Rows are points. Two turns around zero, p and q, are shown by what they do to some points. Where does a point land after both, in the order given? Backwards means that the second turn is done in reverse. Each puzzle has new turns, and all numbers are rounded.

Turn p:
-2.27, 1.57 -> -2.43, -1.31
0.57, 0.36 -> -0.06, 0.67
0.00, -3.90 -> 3.48, -1.77
1.20, 1.28 -> -0.60, 1.65
0.50, 0.70 -> -0.40, 0.76
Turn q:
-1.54, 1.46 -> -1.72, -1.24
0.09, 1.34 -> -1.30, 0.34
1.45, -2.80 -> 3.02, 0.91
Where do these land?
p, then q: 1.83, -0.98 -> -0.85, 1.89
q, then p: -2.62, -0.02 -> 2.09, -1.58
p, then q: 2.60, 0.34 -> -2.27, 1.32
q, then p: -1.80, 0.65 -> 1.03, -1.61

Turn p:
0.13, 1.53, 0.55 -> -0.33, -0.18, 1.59
-1.50, 0.31, -3.36 -> -1.88, 3.01, -1.03
-2.45, 0.22, 2.14 -> -2.13, -2.47, 0.03
1.69, -1.20, -1.05 -> 1.87, 1.07, -0.88
2.13, -0.86, 1.72 -> 2.47, -1.43, 0.28
Turn q:
1.75, 0.67, -1.09 -> 1.47, 1.32, -0.89
-1.19, 0.46, -0.68 -> -0.87, -0.51, -1.03
-1.58, 1.13, -0.96 -> -1.39, -0.29, -1.64
0.72, 1.18, 3.77 -> -1.53, 2.17, 3.01
0.30, -3.44, -1.04 -> 2.33, -2.70, 0.55
Where do these land?
p, then q: -0.17, -0.83, -2.26 -> -0.50, 1.12, -2.08
p, then q: -2.00, -0.77, 1.95 -> 0.41, -2.87, 0.00
p, then q: 1.65, 1.77, -1.88 -> -1.29, 2.72, 0.58
p, then q: 1.04, 1.78, -0.69 -> -1.07, 1.52, 1.12
p, then q: -0.51, -1.95, 2.88 -> 2.46, -2.49, 0.38

Turn p:
1.02, -1.60, -2.39, -1.29 -> 1.76, -2.74, -0.12, -0.61
-1.19, -0.08, 2.16, 0.93 -> -1.18, 1.77, 1.45, 0.57
3.16, -1.00, 1.45, -0.46 -> 3.04, 0.83, 0.07, 1.84
-0.48, 1.03, 1.57, -0.61 -> -0.13, 1.92, 0.09, -0.65
-2.51, 1.65, -2.78, 1.43 -> -3.48, -1.77, -1.48, -1.16
Turn q:
1.81, 1.68, 0.64, 2.84 -> -1.66, -1.10, 1.19, 3.03
-1.85, 0.20, 0.67, -0.71 -> 0.69, 0.65, 1.25, -1.40
0.63, -0.26, 0.82, -0.70 -> 0.57, -1.09, -0.18, -0.27
1.40, 0.01, -3.88, -2.42 -> 2.00, 1.96, -3.74, 1.03
-1.99, -1.63, 1.75, 0.98 -> -1.59, -0.41, 1.47, -2.40
Where do these land?
q, then p: 0.59, -0.12, 2.25, 1.17 -> 0.01, 0.18, 2.58, 0.30
p, then q: 2.08, -0.06, -1.55, 0.28 -> -1.58, 0.13, -2.00, 0.54
q, then p: -0.86, -0.73, 0.48, -2.22 -> 2.34, -0.15, -0.67, -0.69
p, then q: -2.56, 1.29, -2.67, -2.03 -> 2.59, 1.02, -1.83, -2.90
q, then p: 3.10, 0.89, 1.33, 2.47 -> -2.13, -1.15, 2.78, 2.17
q, then p: -2.35, -1.26, 0.15, 0.33 -> 0.37, 1.33, -0.02, -2.31

Turn p:
0.42, -0.97, -0.21, 1.05 -> -0.05, -1.02, -1.06, 0.31
1.68, 1.06, -0.58, -1.90 -> 1.36, 0.64, 0.74, -2.26
-0.76, 0.28, 1.32, 3.30 -> 0.38, 0.03, -1.55, 3.28
-0.91, 0.46, -3.78, -0.56 -> -2.18, 1.67, -1.60, -2.35
-0.43, -0.84, 3.26, -1.89 -> 0.49, -1.32, 3.47, 1.03
Turn q:
-2.97, -1.45, 0.97, -3.07 -> -2.39, -3.40, -0.98, -1.75
1.09, -1.86, -2.58, 2.33 -> 2.17, 2.72, -0.65, -2.05
0.57, -0.48, 0.58, 1.39 -> 1.58, 0.10, 0.58, 0.02
2.05, 1.45, 0.24, -0.07 -> -0.33, 1.30, 1.52, 1.50
-0.73, 2.34, 0.79, -0.58 -> -1.02, -0.71, -0.46, 2.28
Where do these land?
p, then q: 1.65, -1.96, 3.17, -0.66 -> 2.03, -0.81, 2.86, -2.02
p, then q: -0.42, 0.19, -1.04, -2.39 -> -1.80, -1.81, 0.24, 0.63
p, then q backwards: -1.98, 1.54, -0.97, 0.98 -> 0.70, 1.76, -2.10, -0.40
q, then p: 2.30, 0.60, 1.38, 2.31 -> 3.28, -0.53, -0.50, 1.27
p, then q: -1.56, -0.37, -2.53, -0.24 -> -1.54, -0.83, -2.44, 0.13

Turn p:
-1.52, -2.30, 1.62, 0.02, 2.02, 1.88 -> 1.57, 0.16, 2.24, -1.67, -0.06, -2.75
1.27, -2.25, 0.88, 1.28, -0.11, 0.48 -> 2.21, -1.03, 1.60, 0.18, -0.77, 0.46
1.00, 2.61, -0.52, -1.30, -2.78, -0.72 -> -1.09, -0.15, -3.66, 0.97, -0.70, 1.40
1.95, 2.61, -0.73, -1.49, 0.98, -0.62 -> -0.19, 1.97, -2.13, -0.32, 1.67, 1.84
-0.97, -1.75, -1.56, 1.72, 1.97, 1.56 -> -0.34, -1.22, 3.04, -1.89, 1.09, -0.27
1.01, 1.70, -1.43, -1.95, -1.80, -1.20 -> -0.92, -0.33, -3.12, 1.30, 0.94, 1.09
-1.21, -1.44, 1.18, 1.24, 0.02, -2.34 -> -0.18, 0.44, 2.05, 2.44, -0.92, -0.86
-0.10, 1.63, -0.65, -2.64, -2.52, -1.59 -> -1.20, -0.25, -3.65, 1.99, 0.33, -0.24
-1.43, -0.82, 1.21, 3.13, 2.22, 2.55 -> 0.14, 0.41, 3.64, -3.01, -1.58, -0.67
Turn q:
-1.46, 0.91, 1.97, 0.00, -1.30, -1.97 -> 0.48, 3.23, 0.17, -0.19, -0.35, -1.24
-0.53, -0.28, 0.33, 1.75, 2.12, 1.48 -> -1.38, -0.32, 0.24, -1.50, 0.81, 2.29
1.34, -0.79, -2.21, -1.53, -1.11, -2.27 -> 0.39, -1.15, -0.31, 2.68, 0.73, -2.60
-1.11, 2.38, -2.91, -1.41, 3.12, -2.06 -> -2.76, -1.54, -0.38, -2.02, 1.74, -3.75
-0.61, 0.58, -0.77, -0.63, -1.94, 1.03 -> 0.24, -0.20, -1.24, 0.40, -2.14, -0.38
-0.82, -0.90, 0.46, -1.34, 2.10, -0.35 -> -1.21, -0.36, 2.39, -0.60, 0.34, -0.48
1.84, 0.18, 2.88, 1.34, -0.57, 4.92 -> 2.96, -0.73, -0.02, -1.93, -1.76, 4.69
0.01, -0.84, -1.84, -0.11, -0.45, 0.98 -> -0.80, -1.51, -0.71, 1.09, -0.74, 0.33
1.34, -1.23, 2.10, 1.94, -1.96, -1.76 -> 2.08, 2.60, -0.15, 2.04, 1.36, 1.15
Where do these land?
p, then q: 4.12, -1.61, 1.77, 2.23, -2.37, 2.72 -> 4.11, -2.83, 0.02, 2.94, -1.77, 1.99
q, then p backwards: -0.72, -1.43, -1.74, 2.09, 0.58, 1.84 -> 0.65, 1.72, -2.36, 0.97, -1.76, -0.83
p, then q: -1.30, -0.79, 1.68, -1.13, 1.30, -2.20 -> 0.38, 1.91, -1.31, -1.17, 2.39, -0.58
q, then p: -2.08, 1.71, -0.17, 1.30, 0.38, -1.73 -> -2.69, 1.33, -0.96, 0.17, 1.36, -0.58
q, then p: -1.66, -1.56, -0.96, -0.45, -0.33, 1.23 -> -0.87, -1.44, 0.33, 0.01, -1.94, -1.11
p, then q backwards: -1.55, 0.51, -0.50, -1.42, -0.36, -0.32 -> -0.68, 0.58, -1.65, 0.14, 0.11, -1.26
p, then q: 0.71, 2.90, 1.59, -2.04, 1.35, 1.36 -> 0.17, -2.12, -1.56, -1.35, -0.40, -3.22
p, then q backwards: 2.49, 0.28, -1.69, -0.57, -0.55, -2.89 -> 1.57, -2.49, -0.63, 2.92, -0.73, -0.16
